Each row is a point. The points of each table are mixes of a few directions, plus a little noise. How many directions does each table use, and how many do they share? Where both have some left over, give the other angles between the two spaces (their principal angles), to ten degrees, smallest first.

First, 5 rows:
[[-4.3  1.0 -6.6]
 [ 2.8 -5.5  4.0]
 [ 0.2  4.5  1.0]
 [ 4.0 -4.0  5.5]
 [-2.8  3.8 -3.7]]
Second, 5 rows:
[[ 1.8  1.6 -1.7]
 [ 3.6 -1.4  2.9]
 [-1.4  5.6 -8.6]
 [ 2.4 -3.3  5.7]
 [-6.6 -2.3  1.4]]
Directions: first 2, second 2, shared 1; angles 70

First, 5 rows:
[[-1.1 -2.1  1.2]
 [ 3.7  1.0 -3.7]
 [ 0.2  1.1 -0.3]
 [ 5.4 -3.1 -5.0]
 [-8.2  3.0  7.8]]
Second:
[[-0.3  2.7  6.0]
 [ 1.7  4.9 -1.1]
 [-2.5 -9.7 -2.4]
 [ 1.1  2.1 -2.5]]
Directions: first 2, second 2, shared 1; angles 40

First:
[[-3.0  4.8 -3.3 -3.3]
 [ 4.0 -6.4  4.4  4.2]
 [-5.4  9.2 -6.0 -5.7]
 [ 0.9 -1.7  1.2  0.7]
 [ 1.1 -2.2  1.4  1.2]
 [ 2.2 -4.1  2.7  2.5]]
Second, 5 rows:
[[ 4.4 -0.8  8.8 -5.7]
 [-3.4  7.1 -5.5  4.2]
 [-0.3  1.6 -4.1  0.3]
 [ 1.1 -1.4  0.4 -1.9]
 [-1.9 -6.1  0.9  3.2]]
Directions: first 1, second 3, shared 0; angles 30

First:
[[ -1.8  -1.2   3.3  -7.0   1.7  -3.7]
 [ -2.1  -4.2  -2.7  -6.9   1.1 -10.7]
 [ -0.4   0.6   3.2  -2.2   0.7   1.2]
 [  3.1   3.2  -2.7  11.4  -2.4   9.6]
 [  0.3   0.7   0.6   0.6  -0.1   1.6]
 [ -1.0  -1.8  -0.9  -3.4   0.6  -4.8]
 [ -0.5  -0.4   0.4  -1.4   0.3  -1.2]
 [  2.5   3.0  -1.2   8.9  -2.0   8.5]]
Second (8 x 6):
[[-1.7 -8.7  1.9 -0.8  0.9  1.1]
 [ 2.1 -2.6  1.0 -5.2  4.0  3.1]
 [ 9.9 10.1  0.0  4.8  1.7 -1.7]
 [-8.6 -0.6 -0.9  0.7 -1.1 -0.7]
 [ 1.2  1.7 -0.5  2.7 -3.8 -1.8]
 [ 1.7  4.2 -0.2 -1.0  2.7  0.7]
 [ 2.2 -8.1 -0.9 -5.6 -7.2  1.7]
 [-6.4  4.1 -0.1  4.5  2.7 -2.0]]
Directions: first 2, second 4, shared 0; angles 50, 70

First, 10 rows:
[[ -7.4  -5.5  -2.8  -6.8  -1.5   1.6   7.0  -1.2]
 [ -3.6  -2.6  -1.7  -2.1   0.1   0.2   3.2   0.4]
 [  6.7   5.1   1.7  10.6   4.2  -3.4  -7.5   2.8]
 [ -3.5  -2.1  -2.3   3.5   3.1  -2.1   1.6   2.2]
 [  1.7   1.0   1.7  -4.0  -2.6   2.2  -0.2  -2.2]
 [-10.4  -7.3  -6.0   2.0   4.7  -3.8   6.8   4.0]
 [ -0.3  -0.1   0.4  -1.5  -0.7   0.2   0.5  -0.6]
 [ 10.6   7.1   5.6  -1.1  -4.1   2.9  -7.2  -3.8]
 [  5.0   3.7   2.3   1.0  -0.9   0.7  -4.0  -0.9]
 [  1.2   0.9   0.7  -1.4  -1.6   1.2  -0.8  -1.3]]
Second:
[[ -1.8  -1.3   2.2   4.0   0.6   3.6  -0.3  -1.6]
 [ -2.5  -2.2   2.6   5.6   0.9   5.2   0.1  -2.2]
 [ -2.9  -2.5   3.3   5.9   1.1   5.5  -0.1  -2.1]
 [ -3.0  -2.4   3.3   5.9   1.2   5.8   0.5  -2.5]
 [ -1.1  -1.2   1.3   2.9   0.6   2.3  -0.2  -1.0]
 [  4.8   4.0  -5.2 -10.1  -2.0  -9.7   0.1   3.8]
 [  0.9   0.9  -0.9  -1.9  -0.5  -2.2   0.0   0.8]
 [  5.9   4.3  -6.1 -11.8  -2.2 -11.4  -0.3   4.6]]
Directions: first 2, second 1, shared 0; angles 80

First (8 x 9):
[[ 1.9  2.6  1.8  1.1 -3.5  3.5  1.4  5.4  3.3]
 [ 0.1 -5.5 -7.1 -2.4  5.7 -0.2  0.5  1.7 -4.1]
 [ 3.6  6.9  6.7 -4.9  1.4 -0.4  2.4  3.4 10.8]
 [-2.1 -2.7 -4.4  3.1  0.3  0.5 -0.3  8.3  0.2]
 [ 5.2 -2.1 -1.8 -2.7 -0.3  5.2  1.9 -1.9 -6.5]
 [-4.4  2.6  3.6 -0.8 -1.6 -2.7 -0.6 -3.1  8.3]
 [-3.4  1.3  2.6  5.6 -1.2 -6.3 -3.9 -5.3 -4.2]
 [-1.2 -3.1 -1.5  0.7 -1.3  0.8 -1.1 -8.3 -7.5]]
Second (7 x 9):
[[  6.7   3.1   4.6  -3.3   1.1  -0.3  -0.6  -6.0  -1.1]
 [-11.1  -4.4  -8.6  -0.7   4.0   3.3   5.4   6.1  -1.0]
 [  9.1   0.0   0.1  -0.3   1.9  -1.3  -6.4   0.2   4.8]
 [ -4.9  -1.2   1.2   1.1  -1.8  -4.6   0.5  -2.3  -1.5]
 [  5.6   3.0  -1.5   0.5   0.5   9.4   0.9   6.4   1.2]
 [ -4.3   1.4   0.3   2.9   0.5  -2.3   1.1   3.1  -1.5]
 [ -1.1  -1.9   4.0   0.0  -6.3  -4.2  -1.0  -7.5  -0.8]]
Directions: first 5, second 5, shared 3; angles 30, 80

First:
[[-0.8 -4.3  4.6 -3.4 -3.3  1.9 -2.8 -3.6 -0.5]
 [-1.9  5.8  3.1  0.2  0.0 -0.1 -2.1 -7.5  3.5]
 [ 5.4 -3.8  4.5  2.7 -4.2 -2.3 -4.8  3.4  4.7]
 [ 0.9  5.1  0.4 -3.0  2.4 -0.6 -3.8 -9.1 -1.1]
 [-0.8  3.2 -9.3 -1.9  2.4  1.8  0.4  3.0 -6.9]
 [-0.7  6.9 -0.1  2.4  3.2 -1.9  1.4 -4.4  3.2]
 [-4.8 -6.4 -2.5  0.2 -2.7  3.5  4.8  9.1 -2.7]
 [ 3.1 -6.8 -0.6  2.5  1.9 -2.2  6.4  8.5  0.1]]
Second, 10 rows:
[[ -6.7  -0.8   4.4  -0.6  -0.4   2.4   4.8  -3.5   2.0]
 [  5.8   0.5  -4.5   0.5   0.8  -2.1  -3.5   3.7  -2.3]
 [ -3.1   0.2   7.5   1.5  -3.0   0.3  -0.2  -4.2   6.4]
 [  7.9  -5.5  -2.9  -2.8   2.8  -2.2  -1.4   3.1  -5.7]
 [  5.4  -3.6  -4.9  -2.5   3.1  -1.1   0.0   3.6  -6.3]
 [ -7.4   3.6   3.7   1.1  -2.3   2.4   1.6  -4.3   4.3]
 [ -7.4   4.5   6.3  -1.8  -3.8   3.2  -3.0 -10.2   4.2]
 [ 10.0  -4.5  -4.7   1.5   2.6  -4.3  -0.7   8.7  -3.0]
 [  1.5   0.4  -3.6   1.7   1.1  -0.9   1.2   4.4  -0.9]
 [ -6.2   5.3  -1.4   1.3  -1.0   2.3   1.2  -1.4   1.4]]
Directions: first 5, second 4, shared 4

First (9 x 11):
[[  0.6 -15.7  -2.6   7.5   4.2   2.1   2.7   3.1  -2.8   0.9  -0.4]
 [  0.2   6.3   5.6  -4.5  -5.3  -3.2  -3.4  -0.4  -0.3   4.2  -4.0]
 [  2.5   1.5   1.0  -0.1   0.2  -2.4  -3.6  -3.4   1.5   6.0  -3.7]
 [  1.3   4.5   2.3  -8.3  -2.5  -0.3   1.3   0.5   0.8   0.2  -0.1]
 [  1.1   0.7  -1.4   2.0   2.4  -0.6  -1.9  -3.3   1.5   2.2  -0.7]
 [  2.7  -3.4  -5.2   4.2   7.2   1.0  -0.7  -5.2   2.6   2.1   0.9]
 [ -2.7   3.0  -9.2   4.8  -2.8   2.0   4.7   5.5   2.4 -12.1   5.9]
 [ -6.0   8.3   8.0  -3.9  -3.3   0.4  -1.2   0.5  -3.8  -4.0   2.4]
 [  0.2  -5.1   1.5  -1.6  -0.2   0.9   2.1   2.6  -1.9   0.3  -0.3]]
Second (9 x 11):
[[ -3.3   4.0   0.2  -0.3  -7.8  -3.7  -7.5  -0.6   1.7   4.6  -4.6]
 [  4.5   4.5   4.1   1.7   5.4  -0.8   1.1  -3.8  -0.6   1.4  -0.4]
 [  0.2  -3.9  -4.7  -4.7   4.3   4.8   6.5   1.3   0.8  -6.2   6.3]
 [ -0.5   2.1  -6.7  10.0  -0.9   0.5   3.8   4.6   1.1  -9.3   3.2]
 [  2.9   2.3   6.1   4.4   1.8  -2.7  -1.9  -2.1  -2.0   4.3  -3.8]
 [ -3.2 -11.2  -0.7   0.3  -2.5   1.8   1.6   5.6  -2.9  -0.6  -0.1]
 [  5.5   0.7   4.1  -2.5   9.4   2.0   4.7  -4.0  -1.3   0.3   2.3]
 [ -3.7   2.0  -3.9  -8.1  -4.7   0.3  -3.4  -1.2   3.4   0.9   0.8]
 [ -2.4  -0.4   1.6  -1.0  -5.1  -2.2  -5.0   0.2  -0.2   4.5  -3.7]]
Directions: first 5, second 4, shared 3; angles 60
